Every row gives one point. To make a cloud, some directions were put in groups of two or more. Within a group, all points are equally far from the middle, so they leave a hole (a ring in 2 directions, a hollow ball in 3). The other directions are filled evenly. Then the cloud was stretched, turned, moved and blurred a little. How many holes are there, and how many directions does each take, smallest first?

Cloud, 20 rows:
-145,95,-104
0,160,-201
90,181,-4
209,-67,28
-118,-55,-191
80,-222,293
-148,216,225
107,256,-26
-51,-67,-193
251,-204,-52
3,-143,-42
-14,-5,-109
68,125,7
6,-213,-259
115,139,-57
-46,-175,-177
117,-110,291
17,239,105
193,240,168
98,-223,-103
Holes: 0

Cloud, 31 rows:
-227,136,-73,46
64,-88,272,-94
205,-62,-124,291
215,-6,60,130
-27,-102,-283,111
-209,54,76,221
-234,107,-153,92
-116,90,-268,95
-264,114,-68,204
170,66,128,-51
-48,138,168,-190
123,30,-250,181
106,-100,88,306
55,208,1,15
21,-141,197,77
-188,237,-57,197
-141,78,-230,20
-180,-248,-48,-68
-6,-329,18,-53
-66,193,98,-35
-144,62,-111,-218
-141,121,127,-193
-211,40,-158,-62
70,171,117,-2
-18,-244,-180,52
12,-241,-63,215
94,69,189,105
-167,-260,-95,-121
-140,-161,-221,172
-58,-148,154,135
-118,-170,-229,63
Holes: 1 (3)

Cloud:
-356,-47,105,9,-190,123
-48,-96,-175,-22,175,147
-146,-296,123,-188,102,43
-261,-38,311,-101,6,298
86,46,-228,-65,-15,41
93,-232,207,28,-63,59
12,-95,-98,-1,158,256
-174,84,-20,-375,-18,-22
-61,-72,172,-33,328,-100
-47,-207,209,78,-41,142
57,27,69,2,-301,-39
-125,-52,357,-160,67,11
-48,263,11,-53,127,-177
225,29,44,-65,92,148
22,293,-20,-42,-91,-60
24,-202,129,-148,-165,348
39,80,159,1,-283,280
104,-89,-219,-197,12,-22
105,-29,-208,-17,81,-53
-334,182,10,-170,-139,60
189,-220,-79,-204,96,-73
-293,-48,152,66,-131,-44
200,-123,222,-165,-76,64
113,236,-71,-105,51,136
18,164,-91,62,-189,203
-19,224,-72,-186,-105,-143
-100,-133,83,-194,293,-133
-71,-293,-104,-209,18,-53
-207,49,0,-195,18,-299
48,217,-76,-210,96,-24
44,-318,-74,-196,65,-97
-320,184,217,-68,-204,205
-110,-139,104,122,-195,-19
25,163,131,-43,-288,4
170,158,-18,-166,136,32
99,30,-132,-312,-47,-61
-29,232,2,-112,-225,-47
-100,-234,-139,-135,22,-199
-186,-37,341,-103,-82,-124
-6,214,-62,-234,113,-40
-171,69,-29,-270,54,-222
102,-156,42,104,219,-21
-173,227,247,31,37,193
-139,-5,263,-160,165,192
-335,76,83,-295,-184,111
92,239,-16,25,-121,-41
74,-194,-45,-48,183,103
112,-80,-175,-242,18,111
-133,-139,-216,-93,8,-42
-32,-12,-219,45,53,78
58,-88,43,174,160,17
-42,29,53,-406,74,15
-173,10,-162,83,86,32
Holes: 2 (2, 3)

Cloud:
-93,33,168,-145,5,217
25,-348,-66,-227,-53,-131
199,-51,73,-96,259,11
208,-232,41,-71,78,183
221,-241,66,122,-41,-1
68,-198,-160,-301,-184,-49
66,-27,-173,-88,-266,-58
-298,-32,-117,16,37,-23
260,-163,90,-272,-80,-67
315,81,65,-43,89,-14
204,148,165,-198,-99,-34
191,193,114,-199,17,15
167,73,160,-40,-217,69
162,-264,161,-176,-12,-173
-226,-230,-126,-105,94,-58
312,-18,107,38,110,-96
-145,-6,12,126,-190,-202
-209,-109,115,-220,93,8
-150,-270,-138,-164,118,-55
-149,-39,-204,-322,-100,129
-188,-101,81,-318,-161,65
80,-15,54,236,113,-143
-186,-70,-31,24,-293,-61
-45,-126,177,-58,197,62
-102,-147,29,179,-177,-144
-184,-24,-100,74,90,-182
-118,-189,172,-161,110,45
-8,59,-94,-241,-240,-155
28,-99,-197,-112,-271,31
20,-77,-207,-97,131,-193
-49,-194,176,101,6,126
-92,-11,-285,-242,-33,120
-62,137,99,200,-77,-98
-74,-145,221,-168,-114,-235
-74,51,225,-74,160,-36
75,-213,-163,-283,-175,-63
-75,-6,-290,-243,-11,102
-66,-193,225,-47,42,101
-137,57,107,-207,-162,-243
137,95,28,-188,90,225
9,-290,-187,-293,12,17
69,-320,133,-177,69,11
-18,-26,-222,-40,-90,253
65,8,192,-274,-225,-4
-74,221,-103,54,-74,22
61,-137,-102,-341,-219,-48
81,-6,74,220,153,-107
171,128,193,-202,-146,-35
Holes: 3 (2, 2, 2)

Cloud (79 x 8):
206,57,235,-149,42,-76,-77,-80
-409,-30,-132,298,140,0,78,-124
119,-94,-46,54,-146,-165,294,103
-77,-123,-120,51,-318,128,-138,-125
-212,-126,127,164,188,-171,217,-144
201,-125,-183,218,-179,37,-78,163
-230,-1,254,71,-207,-178,-46,26
179,-207,-78,115,49,-10,58,-29
-166,-70,245,249,-147,10,156,-118
-194,228,-267,9,-59,-47,70,30
-75,197,-76,71,-82,-394,105,-242
-205,-375,-2,-40,-60,-6,7,-109
-167,-220,-178,-320,-70,67,-90,-15
3,-99,-30,15,-245,-166,125,81
-49,-46,59,32,283,-98,147,-215
-256,-149,59,-57,-66,-224,29,117
-151,70,-42,163,-39,32,-67,-309
106,-18,-5,-25,12,42,-13,-41
33,244,201,228,-141,67,-26,-37
-145,-123,15,-20,125,34,274,-127
-142,44,300,141,-177,12,67,40
-174,-80,137,39,49,-234,306,36
-19,-104,-11,-70,217,-94,195,-226
-31,-142,176,13,-110,-338,331,-180
-269,-271,39,262,326,-107,142,-4
-56,-15,52,-169,-142,53,47,45
-230,115,-135,-26,113,129,-33,-40
197,-8,112,230,81,2,165,-71
-61,-148,174,-89,26,-126,284,131
113,-136,-41,-201,-106,-295,178,-79
-140,-137,-177,110,-101,-218,23,-48
28,-258,-121,-105,76,66,104,73
45,103,-10,-142,-173,29,17,151
-248,321,3,-187,224,5,-20,-312
190,-254,-49,-152,105,-168,125,-101
-94,-409,-126,-9,-112,-221,50,-58
-371,-130,103,-25,-142,-69,124,-42
-14,49,110,-214,-141,63,100,102
12,81,47,-84,-66,150,-278,105
86,-253,1,-108,-24,-119,-78,-56
-84,-173,-231,65,212,-233,188,69
-270,-14,62,216,-19,127,243,-164
-28,-51,-360,132,141,-159,-209,-72
269,-100,26,-321,-72,-188,-169,107
-52,-124,34,-112,72,260,144,-79
-50,207,-7,223,-256,-25,-22,-145
27,-129,-178,-93,-10,243,-64,39
-167,138,21,182,-53,-2,-42,-271
-410,42,111,-53,-116,-144,24,-125
-191,209,-91,-189,192,-34,-54,207
150,-211,-106,264,141,-12,107,33
-150,-108,45,281,184,-145,-111,-100
-200,-86,27,-289,-195,196,28,-14
-47,-33,-203,111,126,248,-130,136
8,66,-128,-138,283,93,71,-300
36,-115,40,-113,26,8,-88,160
203,-197,36,227,-154,20,250,-72
-31,-90,-153,-215,-8,-119,-241,10
-214,-101,-37,314,108,-105,-103,18
24,64,18,-104,125,195,-76,-143
-15,25,223,-179,-16,-61,-191,57
-49,-16,117,261,-42,-175,-147,-237
-182,-74,24,-208,-130,14,181,74
95,176,55,284,132,-82,-41,-39
6,-24,-16,50,81,-210,319,-8
-71,-29,-366,-253,170,-62,-64,-130
-22,-11,-256,303,45,51,316,-39
117,31,-351,-22,176,9,-35,-120
73,47,-154,-29,85,-182,-331,-178
-167,-164,164,164,17,-66,272,-179
-191,108,-55,-105,-261,37,69,131
-255,7,-4,-59,307,46,-137,-165
192,-4,19,-87,-53,159,168,-229
-272,-257,29,121,196,119,21,-162
69,176,-296,105,-6,-56,-132,-56
-58,93,90,-266,175,-101,92,110
-140,-125,288,-245,25,-71,217,104
-196,-64,-183,217,0,-233,-233,-139
-225,68,-15,17,207,61,119,79
Holes: 0

Cloud (73 x 8):
93,237,31,127,-183,-153,268,7
-4,-120,272,215,-5,5,-187,104
87,-123,359,36,-62,5,126,-163
-214,90,-80,59,263,-327,-76,-140
-141,28,131,-105,260,-148,177,42
-81,-89,195,-38,81,-276,6,235
-214,-270,0,131,-101,-255,119,-85
67,-105,267,210,-134,-53,-145,-11
-146,4,-242,146,-62,76,-55,117
-96,-2,-228,-6,-84,-198,101,-154
-208,117,213,-14,-116,-159,79,-3
-40,66,-170,299,97,-272,-100,49
102,222,-8,297,143,-11,-109,246
-16,-102,203,-70,-125,56,67,93
83,-209,-122,284,-42,-197,25,74
-23,-82,-224,-135,47,111,248,-124
-180,34,167,125,-46,-191,62,346
249,35,12,53,272,-74,-101,107
-30,-170,42,-116,245,113,-68,117
251,103,148,44,-146,-58,107,-129
-110,57,-111,175,92,-399,-65,-143
-217,-221,-8,118,199,103,38,-162
107,-133,94,-19,309,70,126,178
112,-36,290,193,153,17,-163,121
69,-4,-315,-71,69,98,-50,15
244,-94,89,30,306,20,5,-133
183,86,160,46,-65,-371,59,13
135,-41,-170,271,-137,-228,288,-159
-283,-185,180,312,103,-342,-91,-12
274,-79,133,40,-20,-43,116,142
148,-38,-178,-56,-110,-149,-171,-49
-43,36,-277,181,63,-38,-146,52
-104,-257,-93,191,76,-174,61,156
3,-193,71,53,253,-218,121,41
227,164,141,60,133,-139,128,-50
80,-337,-148,142,-129,24,237,-32
-90,53,-263,59,35,-241,197,-21
45,149,-179,383,171,-203,197,97
-87,19,-150,-75,276,18,124,-106
-2,-11,352,327,159,-178,149,-94
108,25,-293,230,247,87,-66,42
-161,-209,-102,51,-33,173,190,-231
-32,-129,44,270,-78,-33,383,120
-139,71,-125,132,218,-273,-132,-125
-28,-72,-299,-75,79,118,171,19
51,-93,307,115,62,91,148,-27
169,71,-100,-172,-49,69,14,-111
152,-310,-74,93,11,22,107,-181
-87,-3,-122,-84,362,150,55,-198
-148,37,-207,172,70,111,-77,70
-93,-225,-11,-34,229,-41,-107,135
-80,107,-48,-98,72,-301,-107,-46
177,-63,212,88,73,16,280,136
-60,28,40,2,-185,149,138,129
-65,-85,239,-48,-164,-176,81,141
83,135,91,-142,-25,29,-90,-188
137,-22,168,279,78,11,-207,275
124,264,-4,33,84,41,220,127
134,-271,-53,75,-1,-132,88,-87
139,61,-138,-27,349,116,-55,-148
188,-90,169,227,-113,116,-20,-65
-236,-142,-99,-99,100,6,-207,-113
-5,-52,27,-79,194,-60,279,209
-108,-136,164,46,-239,77,-147,172
96,-119,130,274,-261,-123,3,38
136,56,-261,-98,245,211,127,-19
14,-141,162,131,-183,59,40,180
226,-70,181,30,162,-106,123,-46
26,-294,50,-199,-79,114,-11,-105
-156,-76,-166,12,231,-108,224,92
58,-306,-52,114,-28,-104,-232,-71
33,-235,-161,14,112,3,349,98
-53,-56,-40,-129,101,-88,239,138
Holes: 2 (2, 2)

Cloud, 107 rows:
63,-8,98,4,38,-2,-15,-338,-14
169,-49,-163,55,53,-248,103,-78,119
252,161,96,181,48,-127,19,25,-205
-85,80,54,105,-146,-303,291,314,-202
65,-31,177,-175,197,6,225,7,-135
-124,-190,43,5,-112,146,255,-243,46
-326,8,-184,63,-121,-81,247,161,128
-304,-208,-15,-25,177,-54,-70,110,-317
-201,109,-33,-67,104,-54,-228,-101,-203
-362,-198,-170,-177,104,48,152,-129,-94
158,26,-33,76,-119,211,-75,162,-58
-94,37,264,124,-218,-98,133,-49,-218
96,32,-54,-255,209,114,75,66,-76
-186,195,229,236,-141,24,25,-92,-104
-4,228,-164,-168,124,-69,95,140,-85
8,18,-325,-310,250,120,-21,36,-98
18,70,7,32,156,-142,339,-73,-183
-158,-15,82,110,52,281,287,74,-152
195,-61,-137,86,-17,-119,-2,102,-109
95,-209,-91,45,136,198,325,-108,-20
-123,-335,259,110,-15,-212,34,17,-31
-120,-66,83,60,36,279,173,-327,25
-85,119,39,123,-201,246,11,-85,-104
47,51,-94,-75,-79,-121,375,125,-17
241,-75,-130,-30,-58,46,180,48,43
-295,9,-155,16,163,113,-34,-185,-168
-251,-37,195,193,-244,43,126,-39,-173
-264,-42,3,36,181,-72,-18,152,-86
-149,-36,380,144,57,177,103,51,-33
-307,126,-156,-15,82,2,-3,66,25
155,-168,-121,152,-17,46,-91,256,0
-73,134,-175,5,-18,-208,-242,45,-266
-225,49,-149,132,-119,23,-253,46,-172
39,60,37,89,183,77,-119,248,-135
-448,-50,27,30,-24,27,89,-72,-220
-262,-28,331,79,-126,-158,97,-3,-280
4,99,205,113,-359,-157,245,171,-120
82,64,-2,61,-3,362,-21,-107,-71
103,-86,1,-46,-14,169,-144,-167,160
-99,-367,-54,70,-56,-113,-65,112,-15
-56,-50,15,5,100,202,-10,301,-133
111,121,-121,15,224,-176,-159,-103,-79
-161,147,-33,140,-190,-424,104,31,-205
-245,-213,156,68,-113,188,278,-85,50
-81,-56,60,-5,24,-422,106,253,-176
-180,249,-139,-66,87,-200,118,144,-20
-374,-146,-98,32,179,142,-54,96,-182
-41,-295,49,346,77,-62,124,-19,61
159,314,-107,69,-9,-58,100,74,-12
-107,61,162,159,-236,-82,314,244,-278
-209,187,-39,76,157,44,76,129,-304
-99,-221,-93,-144,41,-229,-100,153,-82
-139,-43,-64,82,295,47,325,-102,81
-109,-21,-177,-237,331,-52,55,-35,-88
-224,-254,-48,-39,-11,93,189,-70,280
-108,9,-174,-190,-331,104,100,-104,-116
91,48,143,166,264,-249,-263,-41,-42
-176,-20,32,-288,31,-131,-20,-29,-2
-149,-214,30,155,246,72,115,126,-32
-262,65,20,23,-307,158,-187,220,-102
-151,-298,-34,37,132,3,-133,194,47
-290,186,-134,-40,223,-46,174,-63,-101
-61,-69,-233,37,-111,-168,95,107,-61
-211,59,-21,-90,-26,263,326,137,-78
-84,-7,-72,-134,-105,-280,-74,42,10
91,-118,-47,85,41,-215,-170,64,93
95,-34,258,-65,238,168,137,-72,87
-160,-110,77,47,153,278,-119,-232,-12
-197,-185,-142,118,-9,51,255,183,-16
-66,-41,82,-27,-186,-35,201,327,-210
171,73,266,110,-111,-116,-132,-39,-12
-42,43,295,68,41,-71,-182,-121,-236
-83,108,-247,43,-125,-94,285,177,90
-89,123,215,-46,52,128,-39,-65,-258
-225,-26,-150,-179,305,37,-79,-179,-151
-113,-42,-37,-26,191,139,-202,-201,18
-142,35,35,-128,103,-42,-168,-58,5
-234,-98,217,-199,-77,-201,97,42,-176
-422,-101,115,58,-200,-221,104,198,-163
-200,-74,8,80,39,261,-255,-108,-96
-56,7,142,40,-105,1,323,251,-36
-56,98,-6,-128,147,292,91,31,-133
-28,-103,74,121,121,-31,-406,-5,-112
-108,-48,21,-85,145,-93,-117,-19,112
129,32,-101,242,85,-5,-11,-11,-94
-248,-73,13,14,137,-116,43,213,-366
275,3,-91,-9,-1,14,223,-124,-47
-87,8,234,294,-13,32,-1,-191,34
57,136,226,41,155,124,-15,76,-169
-136,-66,413,124,60,90,85,13,-108
97,21,-130,124,-168,169,342,-17,46
-303,-152,-260,-141,-70,-9,2,144,-26
168,59,-55,229,4,155,-27,66,-113
-97,347,-70,150,72,-98,-1,166,-121
108,179,-184,-95,-157,96,179,92,22
204,-90,149,55,-170,-85,102,130,-149
-72,29,25,46,38,189,-63,354,-170
9,-122,-133,-58,-79,-109,59,-171,203
12,-114,-190,-180,135,240,143,127,18
-87,-199,-250,-167,-34,-67,5,-49,109
-6,-311,189,103,-199,159,82,162,-159
-55,-54,25,-73,79,80,-309,-173,-180
-12,100,48,-233,-215,-155,326,106,-134
-234,-207,88,214,10,20,-173,-42,-259
53,-17,-228,-216,-5,165,91,168,-43
-139,175,-126,-1,-235,-236,80,-73,55
-201,-220,17,-85,-120,81,286,-147,121
Holes: 2 (2, 3)
